Each row is a point. The points of each table are mixes of a few directions, plus a little noise. Count the directions of each table, and those that both share. Where both have some left over, give the other angles between the two spaces (their principal angles), to ten degrees, smallest first.

First (5 x 3):
[[ 28  13 -25]
 [-44 -20  39]
 [ 58  24 -51]
 [ 33  15 -30]
 [-71 -33  68]]
Second (7 x 3):
[[-10  85  19]
 [ -7 -55 -72]
 [-22   4 -95]
 [  5   7  28]
 [ 18 -27  62]
 [ 13 -31  32]
 [  3  15  25]]
Directions: first 1, second 2, shared 0; angles 60

First (5 x 4):
[[ -2  -2  -4  11]
 [-13 -13 -23  75]
 [ 10  10  17 -57]
 [ 13  13  22 -73]
 [ -8  -7 -13  44]]
Second (8 x 4):
[[ 95  22  61 -25]
 [-14  -3  -9   4]
 [-30  -8 -20   6]
 [-38 -10 -26   9]
 [-57 -11 -37  15]
 [ 62  16  40 -16]
 [-27  -7 -19   8]
 [  8   2   6   0]]
Directions: first 1, second 1, shared 0; angles 60

First (6 x 6):
[[-10 -18  -8  37  19  37]
 [ 24  94  23  41 -74 -30]
 [ -4 -26  -5 -37  17 -10]
 [  4  -1   4 -39  -3 -26]
 [ -5 -23  -5 -23  17  -1]
 [-11 -27 -10  20  24  30]]
Second (9 x 6):
[[-27 -30   4  22   0 -29]
 [  7 -54  -5  -8 -38  33]
 [ -3 -55   3   2 -36  19]
 [ 11  61  26   0  11  -8]
 [ -6 -19   5   6 -11  -1]
 [-13 -36 -44  -4  21  -8]
 [ 15  95   3  -9  49 -18]
 [-20 -34  21  22 -21 -15]
 [ 36  70 -13 -32  25  25]]
Directions: first 2, second 3, shared 0; angles 40, 80

First (7 x 8):
[[-10 -52 -32 -29 -12  59 -34 -75]
 [ 24  15   0 -27 -32   2  28  36]
 [-10   2   5  18  17 -11  -7  -5]
 [  0 -10  -8  -9  -6  14  -5 -14]
 [ -1   9   7  10   8 -13   3  11]
 [  8  -7  -8 -20 -18  17   4  -3]
 [-11  44  35  57  43 -68  12  49]]
Second (8 x 8):
[[  6  -7  -8 -18 -15  14   2  -5]
 [  5  11   7   5   2 -14   8  19]
 [ 22   0 -11 -40 -40  23  20  15]
 [  0  -1  -1  -1  -1   2  -1  -2]
 [ 19   2  -6 -30 -32  13  17  16]
 [ -4  14  13  20  16 -24   4  18]
 [-62 -17  14  87  95 -33 -63 -67]
 [ 14  -1  -8 -23 -24  14  12   6]]
Directions: first 2, second 2, shared 2

First (10 x 9):
[[ 42 -16  39 -32  -9  37  64 -63   7]
 [ 56 -29  61   5 -42 -35   2 -42 -67]
 [ 23 -12  28   0 -19 -12   1 -20 -26]
 [-33  21 -41  -1  25  14  -9  30  34]
 [-72  37 -77   0  52  32 -14  61  76]
 [-13   5  -8  23  -8 -30 -38  27 -15]
 [ 12  -6  16   5 -13 -14  -8  -7 -23]
 [ 40 -25  48  11 -37 -41 -14 -25 -62]
 [ -6   7  -9 -18  13  29  27  -9  29]
 [-52  26 -57   2  33  19 -16  46  47]]
Second (7 x 9):
[[ 17  -5  15 -10  -4  12  22 -23   1]
 [ 29 -11  25 -18  -7  20  39 -39   1]
 [-46  17 -41  29  11 -32 -61  62  -2]
 [  0   0   0   0   0  -1   0   1   0]
 [-68  28 -62  43  17 -50 -94  95  -2]
 [ 24 -10  22 -15  -5  17  33 -34   2]
 [ 46 -17  40 -30 -11  33  60 -63   1]]
Directions: first 2, second 1, shared 1

First (10 x 11):
[[-20 -53  25  29  13 -20  -6 -67  -3   0 -11]
 [ 28  71 -32   0 -17  -3  39  11  39 -21  -9]
 [  5  -4   4 -42 -68  43  10   9  12 -29 -41]
 [  7 -16  -7 -34  -1  17 -37  76 -38  46  40]
 [ 27 -14 -19  -1 -39 -16  15 -28  24  21  -2]
 [-24  19  24  -8   3  37  11  69 -17   0 -13]
 [-32   7  19  31  66 -16 -16 -55  -8 -54  -6]
 [  2 -52  14  37 -30 -27  34 -57  23  40 -19]
 [-14  33  -2  33  91 -27 -18  47 -30  27  54]
 [ 21   8 -27 -44 -19  12 -33  -4  -2 -30   9]]
Second (11 x 11):
[[  2 -36 -23 -15 -24  -6  53  -6 -46 -26  47]
 [-20 -45 -18 -24   5   2  34   0 -43 -22  34]
 [ 35  65  28  20 -15 -18 -22   1  69  25 -38]
 [ -9  13  -1  37   9  33 -61  -1  -3  18 -29]
 [  9  41  24  13  13  -2 -38   4  49  21 -42]
 [-23 -31  -4 -28  23  -1  19   4 -18 -11  13]
 [ 35 -44 -58  24 -92   2  81 -23 -95 -39  92]
 [-22   9  26 -31  47 -12 -13  12  40  10 -31]
 [ -9  10  16 -12  24  -5 -11   7  25   8 -20]
 [-28  -3  25 -39  55 -12  -6  13  33   5 -25]
 [ 26  21 -13  56 -42  23 -29 -10 -13  10  -4]]
Directions: first 5, second 3, shared 0; angles 30, 70, 90

First (11 x 12):
[[ -6  -3   2  -5   6  10  -2   4   2  -3  -5   0]
 [ -7  -5  16  -5  15 -34 -60 -10  -9 -34   4  -3]
 [-41  -8  15 -44  43  95  35  45   6  29 -13 -13]
 [-17 -15  18 -11  25 -24 -74  -8  -4 -55 -12   3]
 [ -1 -12 -15   7  -6  16  12  -3  17 -24 -32  20]
 [ 22  23   1  11 -20 -25  26  -2 -16  52  44 -20]
 [ 10  -9  -5  18 -10 -50 -48 -27   3 -52 -15  16]
 [  9  20   0  -3 -10  19  55  16 -10  69  35 -21]
 [ -8 -16 -20   2  -3  43  32   5  26 -21 -46  26]
 [ 19  15  10  11 -12 -60 -31 -16 -22  10  40 -17]
 [ 21   8 -23  21 -31   8  58  -3  10  30  -1   8]]
Second (11 x 12):
[[-12 -32 -14   1 -23  -8  -1 -10  48 -52 -34  49]
 [ 56  25 -39  58 -40 -26  42 -30 -17  16  -9  -3]
 [-13  -6  10 -18  -1   1   4  10  12  11  17   4]
 [-11  -2  30 -19  14 -44 -61  -2 -13  -9  36 -12]
 [-20 -20   1 -22 -31   4  45  15  50  21  22  32]
 [-27  -7  16 -28  25  41   2  24   4   9  -1  -7]
 [-32  -9  15 -37  11  51  39  34  20  35  13   1]
 [  8   4  -7  10   8   4  -8  -7 -10 -13 -19  -5]
 [ 18  27   9  12  22 -12 -26  -5 -50  20  18 -42]
 [ 16 -10 -10  23 -27 -62 -39 -31  12 -51 -10  25]
 [ 20  29 -10  20  43  51   2   2 -58  13 -33 -46]]
Directions: first 3, second 4, shared 3
